Each point is reached from the start by the listed moves, each made 0, 1 or 2 times, or once backwards (-1), plus a little noise. Say if it took an odd or an even number of moves. Then give how often each move was made.

Moves:
(1): [15 -3]
(2): [ 6 21]
Start: [ 3 14]
Points:
[30 53] => odd (1, 2)
[40 28] => odd (2, 1)
[ 1 60] => odd (-1, 2)
[16 56] => even (0, 2)

Moves:
(1): [27  3 -1  2  0 -2  2  4  2  1  3 -1]
(2): [-1 22 -2 -2  2 -3 -1 -4  1  2 -2 -3]
(3): [ 2  3 21 -1  3 -3  0 -1 -4  3  4  0]
(4): [-1  1  2 26  0 -3  4  3  4 -2  2  4]
(5): [ 0 -1 -4  0 19 -1 -1 -4 -1  0 -1  3]
(6): [ 1  2  3  3  1 19  3  2  3  0  0  0]
(7): [-2 -2  1 -2  0 -4 20  1  1  2 -1 -2]
(8): [-3  2  1 -2  7 -3 -3 19 -1  3  3  1]
(9): [ 0 -1  1 -2  0 -2 -3  0 16  1  0  2]
(10): [ 2 -3 -3 -2 -2  1  0 -2 -2 25 -2  3]
(11): [-3 -1 -5 -1  0 -2  1 -2  0  0 20 -3]
Start: [  2 -21   0   8  -6  -6   3   8   8  -3   2  -8]
Points:
[  6  28  -1  32  -1  12 -11  22  -5  49 -21   2] => even (0, 2, 0, 1, 0, 1, -1, 1, -1, 2, -1)
[-19 -50  33 -31 -24 -29  14  -2   7  55  23  -5] => even (-1, -1, 2, -1, -1, -1, 1, 0, 1, 2, 1)
[ 12   4 -11  60   1   7  51  41  51 -24  25 -12] => odd (1, 1, -1, 2, 0, 2, 2, 1, 1, -1, 1)
[ 11   4  26  53 -23 -13 -17  11  41  49 -16   8] => odd (0, 1, 1, 2, -1, 0, -1, 0, 2, 2, -1)
[ -5 -43 -19  40  41  12   7  51  -2  -5   4   5] => odd (0, -1, -1, 1, 2, 1, 0, 2, -1, 0, 0)
